Rows are points. The points of each table are mixes of a few directions, plus a little noise. Count the directions of each table, and those that both share. Where both have some left over, give the other angles between the two spaces (their principal angles), to ten degrees, smallest first.
In the rows, zero is written as 128.

First (5 x 2)
[[109 209]
 [126 135]
 [138  84]
 [131 117]
 [136  95]]
Second (6 x 2)
[[182 151]
 [ 68 103]
 [161 142]
 [132 130]
 [ 78 107]
 [146 136]]
Directions: first 1, second 1, shared 0; angles 80

First (5 x 3)
[[ 84 156 165]
 [170 101  93]
 [152 113 108]
 [ 80 158 168]
 [154 112 106]]
Second (5 x 3)
[[135 124 115]
 [ 61 171 152]
 [181  94  92]
 [138 122 105]
 [125 127 176]]
Directions: first 1, second 2, shared 1

First (8 x 4)
[[188  81 166  91]
 [ 75 170  94 161]
 [129 127 129 127]
 [159 103 148 109]
 [178  88 160  97]
 [ 74 171  93 162]
 [104 147 113 143]
 [118 136 121 134]]
Second (7 x 4)
[[193 150 165  94]
 [100 121 122 140]
 [175 149 102  90]
 [153 126 125 130]
 [126 110 178 160]
 [ 84 139 122 113]
 [ 64 101  82 170]]
Directions: first 1, second 3, shared 0; angles 40

First (8 x 6)
[[109 116 100  96 128 152]
 [108 164 155  54 156 112]
 [153 130  99 175  83 145]
 [136  74 136 191 135 138]
 [153  95 151 208 126 123]
 [115 122 160  82 150 159]
 [109 151  69  95 115 108]
 [139 172 153 122 131  87]]
Second (6 x 6)
[[116 106 146 109 148 152]
 [152 173  89 169  88  79]
 [146 163  99 159  97  91]
 [138 147 111 146 111 107]
 [117 107 146 109 147 151]
 [ 98  72 177  77 178 189]]
Directions: first 4, second 1, shared 1

First (9 x 8)
[[111 142 123  97 117  89 112 106]
 [133 124 125 126 120 124 107 107]
 [121 108 177 112 130 114 144 121]
 [154 112 123 167 134 175 128 138]
 [145  94 155 146 128 140 128 128]
 [138 135  65 155 124 119 113 163]
 [ 80 195 103  66 128  86 137 115]
 [123 120 173 125 142 148 165 139]
 [147 122 108 157 129 158 118 133]]
Second (9 x 8)
[[122 137 132 115 126 126 123 111]
 [167  66 100 217 142 140 162 249]
 [113 151 139  95 123 124 115  83]
 [135 117 123 144 130 130 134 149]
 [120 140 134 110 125 126 121 104]
 [127 129 129 126 128 128 127 125]
 [133 121 125 139 130 129 132 142]
 [117 145 136 104 124 125 119  95]
 [116 146 136 102 124 125 118  93]]
Directions: first 4, second 1, shared 1

First (7 x 9)
[[119 111  58  93 127  64 109 112 127]
 [144 147 206 164 131 207 149 145 132]
 [ 99 129 131 142 117  87 133 130 112]
 [120 104  32  78 128  48 101 106 130]
 [107 134 150 150 120 113 138 135 114]
 [155 140 180 146 136 205 140 139 141]
 [152 130 138 124 136 171 128 129 141]]
Second (7 x 9)
[[109 130 124 136 125  99 129 124 113]
 [163 107  52  69 141 123 101 110 156]
 [149 130 145 127 133 171 130 133 142]
 [118 140 106 132 148 110 119  99 100]
 [143 165 166 162 167 197 130  97  97]
 [115  81  91  86  77  57 128 173 174]
 [ 98 142 212 184 106 140 159 159 114]]
Directions: first 2, second 3, shared 2

First (9 x 12)
[[159 143 190 171 120 128 115 146 173 102 147 178]
 [102 148 165 110 144 113 167 148 144 144 159 160]
 [127  92  19 103 118 146  92  87  63 134  76  38]
 [122 106  41  98 127 139 105 101  77 135  98  59]
 [ 97 144 180 116 142 111 180 148 148 150 153 171]
 [118 129 100 106 135 127 128 124 111 135 130 107]
 [115 115 169 147 121 124 160 128 139 144 109 155]
 [140 164 175 133 140 118 127 157 167 110 179 171]
 [172 111 114 168 105 146  78 112 130  98 100 114]]
Second (10 x 12)
[[158 206 138  81  92 124 114 201 113  43 114  76]
 [ 61 106 115 147 127  65 117 115 100 244 163 187]
 [145 120 111 119 123 135 124 107 105  70 122  56]
 [151  98 131 143 148 168 142  97 154 108 116 124]
 [104  86 116 151 142 116 130  87 122 176 141 144]
 [162 109 141 141 150 182 146 110 169  97 108 133]
 [156 165 171 127 139 174 146 181 197 131 106 209]
 [134 138 135 125 127 135 130 140 137 122 123 136]
 [ 90 122 110 127 117  79 114 120  88 171 150 123]
 [118 130 113 119 116 105 117 123  97 118 136  92]]
Directions: first 3, second 3, shared 0; angles 40, 60, 60

First (9 x 14)
[[111 136 136 118 114 113 126 119 179 143 126 123  84 128]
 [149 123 136 107 144 159 115 152  76  98 153 137 159 119]
 [114 131 122 143 117 107 137 112 163 148 111 122 108 134]
 [122 124 106 173 124 103 149 106 134 150  94 122 144 142]
 [125 131 134 117 125 129 123 130 140 128 134 128 113 125]
 [139 125 131 118 137 144 122 140 100 113 140 133 146 123]
 [174 115 140  93 164 194 105 176   7  66 175 147 207 111]
 [116 135 138 112 118 121 122 125 165 135 133 126  92 125]
 [102 132 109 171 108  82 151  92 189 171  85 115 100 144]]
Second (11 x 14)
[[117 131 128 132 120 115 131 119 156 140 120 123 107 131]
 [139 125 127 124 137 141 125 137  98 115 135 132 151 126]
 [113 133 128 133 116 109 132 116 169 145 117 122  98 132]
 [121 131 128 130 122 118 130 121 149 138 122 125 112 130]
 [129 128 128 128 129 130 128 129 126 126 128 129 130 128]
 [158 118 128 120 152 166 120 155  46  93 149 139 187 121]
 [ 89 143 128 140  96  79 139  94 237 175 100 113  48 137]
 [168 114 127 116 160 178 116 163  17  80 156 143 209 119]
 [126 129 128 129 127 126 128 127 133 131 126 127 125 128]
 [100 138 127 136 105  93 136 104 206 161 109 117  72 134]
 [149 121 128 121 146 155 122 146  69 103 144 136 171 124]]
Directions: first 2, second 1, shared 1
